Each row is a point. The window is the flat piece filled in between its corners: a triangle in 3 columns, a solid with four corners in 4, and so on. A path goes straight from each point to the next, and from the last back to the first. After which points does the path pass through the window?
(in the rows, 128 means zero)

Window (3 x 3)
[[115  78  86]
 [143 137 104]
 [183 145 212]]
Path:
(1): [186  98  82]
(2): [169  61  82]
(3): [ 90 139 154]
(4): [106 104  99]
(5): [185  91 104]
(6): [141  77 104]
(7): [105 103  84]
(8): [ 85 121  93]
(9): [192 128  54]
(10): [200  55 158]
(11): [130 165 199]
(12): [157 136 212]
(13): [197 147 179]
(14): [150  69  28]
(15): [109 117  91]
(16): [ 86 106 127]
Through the window after points: 2, 4, 6, 12, 16

Window (3 x 3)
[[127  46  50]
 [114 108 185]
 [102 140 135]]
Path:
(1): [161  93 142]
(2): [145  91 184]
(3): [ 73 108 155]
(4): [ 80 114 189]
(5): [175 106 137]
(6): [133 119 181]
(7): [ 79  83 170]
(8): [93 71 62]
(9): [161 117  98]
(10): [185  70 144]
(11): [52 65 35]
(12): [ 52 135  93]
(13): [130 133 153]
(14): [167 132 160]
(15): [ 78  90 191]
(16): [98 47 94]
Through the window after points: 4, 6, 10, 12, 14

Window (4 x 4)
[[ 98  22 130 168]
 [156 134  81 125]
 [ 51 118 147 113]
 [127 178 133 130]]
Path:
(1): [ 50 137 134 127]
(2): [133 147  95 171]
(3): [ 96 148 196  70]
(4): [160 120  86  83]
(5): [138 142  89 170]
(6): [ 63  89 114 194]
(7): [ 72  90 157  62]
(8): [105  19 149  87]
(9): [ 57 108 124 170]
(10): [ 92  44  69 209]
(11): [106  57 169 124]
(12): [117 102 174 127]
Through the window after points: 2, 4, 10

Window (4 x 4)
[[184  68 177 116]
 [ 97 222  71 100]
 [156  46 111 134]
 [115 111 139 145]]
Path:
(1): [140  43 112 114]
(2): [176 119 112 179]
(3): [151 226  77 124]
(4): [120  47 139  89]
(5): [ 57 102  86  94]
(6): [180  87 105 128]
(7): [176  47 107 162]
(8): [112  99 120  85]
Through the window after points: 1, 7

Window (6 x 6)
[[152 120  74 178  57  81]
 [111 119  77 106 146 110]
 [ 72 122 208  96  87 101]
 [135 139 108 177 166  68]
 [ 14 149 127 143 224 167]
 [203 102 193  64 169 194]]
Path:
(1): [105 175 193  96 102  91]
(2): [ 82  96 175 115 107 115]
(3): [144  75 113 192  86  80]
(4): [132 214  66 120 134  98]
(5): [166 180  90 157 142  45]
(6): [ 74  60 151 183 193 137]
(7): [143  47 150 131 149 125]
(8): [129 154 107 127 155 105]
Through the window after points: 1, 3, 5, 7

Window (8 x 8)
[[166 217  79 105 156  92 167  84]
 [133 104 129 147 148 219  67 185]
 [ 64  61 149  53  81 212 115 225]
 [178 150 180 134 151  91 157 111]
 [ 94  61 126  69 182 170 106 172]
 [181 183  77 174 164  31 169 133]
 [ 82 124  89  58  95  84  56 117]
 [201 102 102 131 119 104 191  84]]
Path:
(1): [ 78  73 184 223 127 147  97 137]
(2): [ 96 113 127 101 110 170 190 139]
(3): [160 152 100  79 154 119  48 170]
(4): [198 142 129 126 126 100 164 158]
(5): [ 64  90 108 110 158 181 103  53]
(6): [136 126 124 182 109  93 171 119]
(7): [211 162 128  49 155 106 128 116]
(8): [187 158  90 121 111 109 118 163]
(9): [130 137 120 156 167 129 160  80]
(10): [115 136 114 196 167  90 191  92]
(11): [217 200  60 104 141  28 119 170]
(12): [195 141  99  20 136 136 150 167]
Through the window after points: 2, 4, 10

Window (8 x 8)
[[ 10 113 108 110 127 124  78  86]
 [171 168 144 139 144 209 224  96]
 [148  78 127  95 138 171 140 136]
 [ 51 161  52 113 130 226 201  92]
 [126 108 154  89  75  52 124 149]
 [207 106 123  59 176 100 116 131]
 [131  93 117  99  79  97 116  79]
 [128  84 158  44 127  95 139 100]]
Path:
(1): [168 132 142  64 147 145 117 140]
(2): [169  52  81  99 159  67 156  95]
(3): [110  73  96 115 147 120 194  91]
(4): [119 137 123  86  98 165 119 129]
(5): [120 115 137  45 103 137 120 136]
(6): [111  95 129 100 144 102 178  71]
(7): [130 103 159 150 169  90 224 147]
(8): [117 149  92  95  92 183 131  92]
(9): [ 97 152 143   7  75 144 114 126]
(10): [119  89  94 114 140 114 136 106]
(11): [ 78 104  55 112 162 147 183  73]
(12): [ 93 165  97  93 115 209 168 118]
Through the window after points: 1, 3, 5, 11

Window (9 x 9)
[[183  87  88 100 142 107 132 128 134]
 [130 120 183 170 112 192 147  82 206]
 [ 51 213 167  85  72 204 164  37  69]
 [ 94  81  84  98 161 152 164 233 212]
 [139 102 140 134 209 133 150  89 174]
 [185  91 148  83 202 119  50 141 164]
 [168 133 137 141 170 110 143 195 161]
 [112 161 223 117 109  87 161  71 220]
 [ 86 101 134 127 110  34 111 129  35]]
Path:
(1): [117 184 138 185 110  78  80  73 143]
(2): [130  49 162  59 164 111 165 154 119]
(3): [158  68 185 130 132 154 166 141 144]
(4): [138 157 110 134 161 120 117 140 184]
(5): [ 68 133 110 177 120  91 121  84 199]
(6): [212  62 164  50 193 156 166 226 177]
(7): [108  97 200 119 125 119 181 120 143]
(8): [153 150  34 107 135 122  54 152 176]
(9): [ 45 163 112 132  80 115  99 108 156]
(10): [132 137 167  95 126 139 161 104 104]
(11): [ 90 143 205 104 113 151 173 110  80]
(12): [ 96 181  65 101  97 135  99  48 128]
(13): [119 164 147 134 153  98 122 138 163]
(14): [188  29 104  75  95 198 195 131  34]
(15): [118  66 160 103 184 191 153 185 171]
(16): [109 163  61 145  83  80 141 132 231]
Through the window after points: 1, 3, 11, 13, 15

Window (9 x 9)
[[ 38  67  71  60  20 177  97 133 135]
 [186 104 107 184 152 134 129  70 150]
 [ 91 103  17  15  52 150 143 211 119]
 [183 136 149 233 107 109 116 134 209]
 [142 173 177 181 162 108 107 113 140]
 [101 164  95 159 116 155 160  92 201]
 [158 100 190 175 168 149 163 123 203]
 [159 133 154 123  78  98 162  81 174]
 [ 87 112  71  84  11 209 170 165  84]]
Path:
(1): [ 48  85  97 197  83  97 122 159 159]
(2): [162 122 123 186 117 106 168 107 151]
(3): [164 124 133 173 104 144 100 114 195]
(4): [130 162  87 131  81 175 132  77 202]
(5): [ 77 102 139 162 143 117 162 156 143]
(6): [113 122  91 191  85  82 191 126 145]
(7): [160 122 133 129 121 160  84 109 199]
(8): [211 133 155  87 122 221 184 101 144]
Through the window after points: 2, 4, 8

Window (11 x 11)
[[144  34 143 141 117 190 193 116  67 104  69]
 [ 82 100 162 100 215  80 151 131 161 166 124]
 [131 172 170  89 205 108 200 185 199  60 108]
 [125 164 132  60 128  83 104  76 124 150 142]
 [ 71  75  89  98  83 170  75 123 244 116  86]
 [ 95 118 143 161 234  62  44 105 102  84 166]
 [127 194 211 104 186 118 161  71 187 122 146]
 [ 42 131 124 192 103 165 136 244 111  99 119]
 [ 40 117 182  83 160  74 219  57 172  94  96]
 [157  86  52 165  88 185 101 133 104 114 207]
 [163  93 135 218 156  84 135 157 154  79 109]]
Path:
(1): [101 179 114 224 204 183 130 127 157 144  60]
(2): [111 121 104 128 198 115 130 137 158 151 119]
(3): [ 86  91 229  92 126  62 151 101 140 106 142]
(4): [ 90 100 179 113 138 127 143 178 176  97 170]
(5): [143 169  60 153 164 142 138 102 122 113  80]
(6): [ 91 146  94 181 183 155 171  55 130  60  93]
(7): [136 109 187  97 143  96 101 148 148 128 156]
(8): [113  44 120  52  81 115  99 144 184  96 151]
Through the window after points: 2, 4
